Each row is a point. Each copy is the shape, with its points in the same order, turned, moved and blurred by noise. Is it also mirrored, or only turned?

Shape:
[[ 18 -38 -42]
 [ 43 -47  46]
 [-76 -28  14]
 [-37  11  20]
 [ 13  56   0]
 [-56 -14 -41]
 [ 34  56  42]]
Copy 1 (7 x 3):
[[-16 -59  11]
 [-59  32 -10]
 [-53  -9  95]
 [-14  16  66]
 [ 32  38  34]
 [-10 -39  74]
 [ 16  64  11]]
Copy 1 is: mirrored
Copy 2:
[[ 16  58 -37]
 [ 55  28  41]
 [-68  27  27]
 [-32  -9   9]
 [  9 -42 -38]
 [-60  40 -30]
 [ 34 -62  -4]]
Copy 2 is: mirrored
Copy 3 (7 x 3):
[[-17 -71  12]
 [ 69 -33  29]
 [ 13   7 -73]
 [ 11  31 -30]
 [-30  38  35]
 [-31 -21 -51]
 [  8  50  50]]
Copy 3 is: mirrored

Shape:
[[-35 -51 -94 -19]
 [-40 -45  21 -17]
 [-88  11  29  29]
 [-44  45  18  19]
 [ 68  -9  36  -6]
 [-26 -11 -16 -10]
 [ 56 -14  15  34]]
Copy 1 (7 x 4):
[[-67 -73  57 -34]
 [ 37 -31  53 -53]
 [ 48 -47 -45 -67]
 [ 24 -11 -43 -41]
 [ 29  48  59  41]
 [ -3 -21  22 -29]
 [ 34   9  29  54]]
Copy 1 is: mirrored
Copy 2 (7 x 4):
[[-14  31 -27  58]
 [-28 -52  28   8]
 [ 47 -87  26  27]
 [ 65 -55  31  -9]
 [-14 -19  15 -95]
 [ 10 -15  14  10]
 [ -3 -31 -20 -84]]
Copy 2 is: only turned
Copy 3, 7 rows:
[[ 70  21   6 -89]
 [ 12  16 -62 -15]
 [-39  81 -69 -37]
 [-64  60 -23 -33]
 [-25 -22  16  48]
 [ -1  24 -16 -41]
 [ -7  21  29  46]]
Copy 3 is: only turned
Copy 4 (7 x 4):
[[-61 -51  64  -6]
 [ 25 -23   4   1]
 [ 49 -50  18  81]
 [ 24   0  16  86]
 [-18  56 -59   5]
 [ -8 -16  26  29]
 [-37  18 -70  31]]
Copy 4 is: only turned

Shape:
[[ -5  -9 -42 -62 -31  20  -3 -17]
 [-54  20 -18  24 -50  18  34  -2]
 [-17 -77  18  20  30  31  71  27]
 [-20 -21 -11  15  -4   0  66 -15]
 [ 34  64   8  14 -45  32  10  41]
 [ -1 -23 -10  11 -10   4  23 -16]
 [ 36  16  55  11 -59 -15   5   2]
 [-41  35 -71  -9  24 -60 -48  51]
 [-33 -54  64   8  52  -2  32 -34]
 [ -9 -22 -14  18 -47  62 -50 -17]
 [ 14   9  25  24 -29  11 -11 -18]
 [-41  45  19 -26   5 -18 -31  45]
 [ 15  60   7  19  28 -13   5  30]]
Copy 1 (13 x 8):
[[ 16 -10 -11  70 -20  26 -25 -40]
 [ -7  12  60  32  47  17  12 -51]
 [ -9  67 -32  17  50 -75   9 -24]
 [-18  40  28  13  21 -29 -24 -44]
 [ 35 -16  35  16  41  48 -14  53]
 [ -7   0   2  20  11 -25 -17 -28]
 [-17 -36  51  29  19 -27 -34  51]
 [-76 -30 -39  13  17  92  20 -35]
 [-42  29  -1  14 -13 -95  42 -18]
 [ 53 -64  10  32  28 -17  18 -42]
 [  6 -41  32  13   7 -22   0   7]
 [-46 -19   1  47   9  44  57  20]
 [-25   5  14 -27   8  43  18  37]]
Copy 1 is: only turned
Copy 2 (13 x 8):
[[-31 -38  22 -43 -56 -46   0 -13]
 [-62  38  36 -22 -34 -18   0  46]
 [-61  25 -49  -8  48 -94   4  71]
 [-84  24 -11  -1  -1 -42   5  19]
 [ -3  21  17  13 -60   3  72  46]
 [-57  12 -30 -12 -17 -15   7   5]
 [-10  26 -22  61 -56  11  22  38]
 [-36 -65  45 -40  27  72  -2  58]
 [-27  46 -43  21  60 -51 -43  -4]
 [  9  31 -30 -65 -73  -7 -19  14]
 [-15  37 -24  -1 -36  -2   2  19]
 [ 23 -17  51  14   5  15   3  45]
 [ -5   7  18  16  18  37  58  25]]
Copy 2 is: mirrored

Shape (17 x 11):
[[-45 -32   0  24  30 -42  57 -24   1  -2   0]
 [-34  -4 -34   7  37  50 -22 -42  22   8  15]
 [-21  15 -13 -34  18   8 -15 -95  26 -10  33]
 [  0   0 -44  -1   4   8 -52 -62 -10 -18  24]
 [ -4 -59 -23  -3  -5 -39  56   1  -5  39  18]
 [ 10   0 -28 -23   5  24  11 -51  -8  12  -5]
 [ 16 -33  12  43  22 -60  49 -16  26  34  -4]
 [  1  35  -6  -2  24  26   6 -74   0  28  11]
 [ 11 -72  20  32  20 -37  31 -42 -21  18   0]
 [ 19 -39 -25  25  20 -47  35 -13  41  23 -28]
 [-10 -11  32  35 -31 -20  -5  64 -37  29   7]
 [-38 -43  -5  37 -15 -52  36 -48  27  46 -15]
 [-22 -44  38  31 -31  34 -16  39 -35  23 -27]
 [ -1 -41  36 -13 -29  -1 -13  63   0 -45 -52]
 [  4   2 -31 -13 -24  34  -1 -93  31 -29  27]
 [  2 -24  -3  32 -48 -17  14  47 -64 -24 -59]
 [ 15 -22  -6  61   8  -6  56  -7  15  15  26]]
Copy 1 (17 x 11):
[[  2   7  -8 -32  30 -37  29  -9 -39 -53  63]
 [-69  40  38 -14  44  26   4 -11 -12  -1  38]
 [-53  72  21  14  41  55  53   9 -12 -31   6]
 [-55  59  -4  -7  12  26  30  -5  44 -10  19]
 [-42  -5 -44   7 -10 -55  11   5 -57 -55   9]
 [-49  33 -23  -3  38   1  24  -3  -1  11  -8]
 [  9   9 -45   5 -18 -36  50 -34 -70 -22  48]
 [-39  54  -9  28  58  16  25  17 -20  17  23]
 [  1  57 -57 -14   6 -40  14 -43 -48 -43  18]
 [-18 -17 -25   0 -11 -32  52 -47 -54  -9  40]
 [ 31 -24 -11  20 -31 -43 -54   2  15 -17  36]
 [ -8  -4 -41  25  28 -17  30 -46 -50 -57  53]
 [ 21 -12 -21  -5   7 -23 -79 -42   2 -10   0]
 [ 44 -40  10 -55 -22  -2 -22 -33  13 -13 -33]
 [-65  48 -23 -11  37  65  40  12   2 -23   9]
 [ 39 -47 -47 -35   8 -54 -21 -29  52  -7   7]
 [-14  15 -62  -6  -7 -15  -1   2 -45 -11  69]]
Copy 1 is: only turned
Copy 2:
[[ 48  -2 -25  32 -14  52  29  22 -52  11 -22]
 [ 11  17  29  33  16  -3  -9  24  17 -27 -71]
 [-39  -7  37  27  29  38  42  46 -11 -18 -46]
 [-12  42  67  -1   0  10  22  26  -7 -31 -41]
 [ 54   3 -19   3 -14  53  31 -24  -3  54 -33]
 [  1  27   7  -2  28  24  -5  34  27  10 -28]
 [ 83 -48  -8  -3 -25  42  36  32  -7  25  -4]
 [ -5 -19  22  -4  56 -11   7  49  -1  -2 -31]
 [ 59  -7  16  -6 -11  57  -5  36 -42  46 -18]
 [ 84  -4   1  17 -35  38  40  36  28  17 -14]
 [ 35   3  -9 -21 -46 -25 -25 -50 -43  11  28]
 [ 60  -8 -12  22 -31   4  46  41 -34  50 -39]
 [ 28  19  -7   0 -52 -27 -65 -19 -33  31   1]
 [  5  28 -10  17 -93  13 -51  -4   8  -2  39]
 [-52  14  21 -10   5  23  27  63  21 -15 -66]
 [ 41  62 -36 -41 -71   5 -31   2 -32  10  49]
 [ 62 -34 -25 -29 -20  35   6  16 -18   3 -47]]
Copy 2 is: mirrored
